Each row is a point. The points of each table are mixes of a few directions, plus a little noise. Count the directions of each table, and those that both share. Where both have some left over, give the other angles between the two spaces (their principal angles), to ten degrees, smallest first.

First (4 x 2):
36.4; 10.0
5.9; 1.6
-22.2; -6.1
-20.2; -5.6
Second (6 x 2):
9.1; 2.7
18.1; 5.1
-50.1; -13.8
-5.6; -1.5
10.4; 2.9
18.0; 4.8
Directions: first 1, second 1, shared 1

First (9 x 6):
-3.7; 17.1; 38.1; 12.5; 55.1; 0.5
-0.4; -0.5; -1.3; -0.6; -1.2; -0.3
-0.5; 3.0; 6.1; 1.8; 8.7; 0.7
5.8; -22.9; -49.8; -16.8; -71.6; -0.7
-1.0; 6.0; 12.3; 4.4; 18.4; 0.0
-1.8; 6.5; 15.3; 4.8; 20.9; 0.1
1.7; -6.8; -14.9; -5.5; -21.4; -0.2
1.6; -6.2; -13.5; -4.9; -19.2; 0.5
-1.1; 4.0; 7.4; 2.8; 10.8; 0.1
Second (8 x 6):
-4.8; -8.8; 9.9; 3.8; 39.4; 18.2
-5.1; -8.0; 9.2; 2.8; 37.1; 17.0
4.2; 7.3; -8.9; -3.4; -34.4; -15.5
2.7; 4.3; -5.4; -1.9; -21.0; -9.4
-5.6; -8.7; 10.7; 3.9; 45.0; 20.2
-2.9; -4.0; 5.8; 2.3; 21.6; 9.8
6.6; 10.5; -13.3; -4.0; -50.2; -22.9
4.2; 7.7; -8.9; -3.2; -36.3; -16.3
Directions: first 1, second 1, shared 0; angles 40

First (8 x 11):
-3.7; -9.8; -5.3; -4.3; -5.1; 17.8; -22.4; -3.8; 6.4; -14.9; 10.2
9.9; 11.5; -24.3; 28.9; 0.3; 1.5; -24.4; -9.1; -14.1; -9.7; -31.2
0.4; -7.8; -9.0; -2.8; -4.4; 20.6; -30.3; -2.9; 10.5; -22.1; 2.4
5.7; 2.4; 39.6; -43.1; 10.1; -18.0; 45.4; 28.1; 36.0; 9.5; 8.0
4.0; 14.3; 20.5; -4.5; 9.7; -34.1; 51.5; 12.0; -4.5; 30.9; -8.1
-14.0; -16.5; -21.7; 15.3; -12.6; 27.0; -38.5; -21.1; -17.3; -12.1; 21.0
-3.8; -0.3; 0.4; 4.1; -0.6; -4.1; 7.2; -3.2; -8.8; 8.6; 4.7
1.5; 6.3; 0.2; 6.7; 2.4; -10.5; 11.6; -0.1; -8.0; 10.0; -6.8
Second (9 x 11):
28.3; 11.4; 11.0; -10.2; 8.9; 18.1; 7.0; -17.8; -4.0; -9.2; -6.8
-25.3; 0.2; 4.0; -9.3; -11.0; -1.3; -4.2; 11.3; 12.1; 21.0; -2.9
-45.3; -11.8; 4.7; -12.7; -34.5; -15.3; 8.5; 9.5; -14.4; 8.5; 37.3
5.3; 3.0; -20.8; 26.6; 5.7; 6.5; -21.4; -11.1; -9.7; 1.7; -21.0
47.1; 0.2; 0.1; 4.5; 34.2; -6.7; 4.4; 7.5; 21.3; -37.4; -15.0
-37.7; -27.8; 11.3; -3.3; -2.8; -16.4; 27.9; 6.9; -7.1; 34.0; 56.1
22.9; 15.4; -1.2; 7.1; 2.9; -9.5; 11.6; -4.5; -13.0; -16.8; -16.4
-9.1; 11.6; 1.4; -5.4; -8.4; 5.0; -6.6; 3.1; 5.5; 15.8; -22.8
12.9; -1.4; -9.3; 2.5; 6.5; 19.1; -25.6; -5.1; 9.9; -18.7; -10.3
Directions: first 3, second 6, shared 3
